Each row of a before or after table is a point. The points were changed in one or more steps. Then noise was added and the rows were shuffled. The steps act on columns, c1 being the first. Write out the steps. A step turns or swaps two columns, mirrors them in a line or flattens them onto one, adds a multiple of one to another, or multiplies or shifts one. Angles are multiples of 10 degrees, from the lower column toward the higher: turns from -170 to 170, lines from 10 to 170 but not 90. Use the fewest steps. Two steps may share a column if one is a turn and the other turns, adds or multiplies; they go together, in the order done. Otherwise the lowest column goes first.
In the rows, 128 means zero.

Before, 10 rows:
[[134  93]
 [135 126]
 [140 138]
 [125 137]
 [128 149]
 [107 137]
 [144 113]
 [146 140]
 [129 140]
 [123 117]]
After:
[[206 165]
 [191 165]
 [200 160]
 [203  84]
 [194  24]
 [195 123]
 [166 155]
 [185 156]
 [183  96]
 [188 192]]
Steps: shift c1 by 60; multiply c2 by 3

Before:
[[110 145 141]
 [145 138 111]
 [146 149 110]
 [146 140  94]
 [160 131 115]
 [ 93 131 158]
 [148 140  98]
 [152 118 114]
 [120  70 128]
 [128  80 136]
 [155  93 141]
 [165 157 109]
 [143 103 130]]
After (13 x 3):
[[109 106 122]
 [153 151  80]
 [161 111 175]
 [148 118 170]
 [155 146 140]
 [ 93 110  87]
 [117 181  85]
 [160 134 147]
 [144 123 156]
 [147 131 181]
 [144 134 184]
 [139 149 106]
 [128 169  74]]
Steps: turn c2 and c3 by 150 degrees; multiply c3 by 1.6

Before (13 x 6):
[[133 176 127 143 120 113]
 [136 130 165 119 143 132]
 [160 101 153 110  96 144]
 [ 97 151 139 180 158 136]
 [119 148 117 167  88 139]
 [123 141 136 144 148 111]
 [139  99 169 132 108  96]
 [159 157 125 120  86 139]
 [122 113 187 158 145 126]
 [120 100 175 115 101  91]
 [169 144 156 169 108 132]
 [113 131 184 138  93 148]
 [160 174 113 167 140  99]]
After:
[[ 83 169 115 146 131 155]
 [148 181 139 154 163 154]
 [120 133 168 101  93 115]
 [100 140 185 133 103 169]
 [111 111 154 102  76 163]
 [155 162 187 114 112 145]
 [109 115 175  95 103 113]
 [145 169 110 171 105 123]
 [127 169 154 142  72 151]
 [144 144 135 142 133 132]
 [123 142 122 174 125 134]
 [150 120 166 129 108 151]
 [100 120 124 154  86 161]]
Steps: add 0.5 times c3 to c1; turn c1 and c5 by -70 degrees; swap c2 and c4; shift c6 by 20

Before, 10 rows:
[[116 114 122 157 134 143 144 145 152]
 [123 148 126 130 136 123 154  99 162]
 [124 119 204 113  97 153 152 175 118]
 [125 155 110 115 232 124 145 133 150]
 [136 108 170 129 125 109 126 116 140]
 [126 118 112 133 112 118 156 143 123]
 [125  98 128 118 115 158 154  89 129]
 [120 137 145 126  87 137  40  87 107]
 [ 81 116 132 164 115 111 158  90 113]
 [148 128 139 150 125 145 147  97 118]]
After (10 x 9):
[[119 150  23 117 126 111 123 110 143]
 [138  99 141 130 169 116 121 139 130]
 [124 123 123 165 123 147 133 100 164]
 [125 144 116 131 130 113  85 130 152]
 [ 96 106 144 182 131 120  75 135 101]
 [159 136 130 144 136 145  82 139 132]
 [123 134 171 114 198 152 163  65 134]
 [121 145 174 125 137 136 147 226 109]
 [130 116 142 129 109 122 123  96 121]
 [121 120 140 113 122 167  75 136 160]]
Steps: turn c1 and c4 by -20 degrees; turn c2 and c6 by -30 degrees; add 0.7 times c6 to c9; turn c3 and c5 by 80 degrees; multiply c8 by 1.3; turn c7 and c8 by -130 degrees
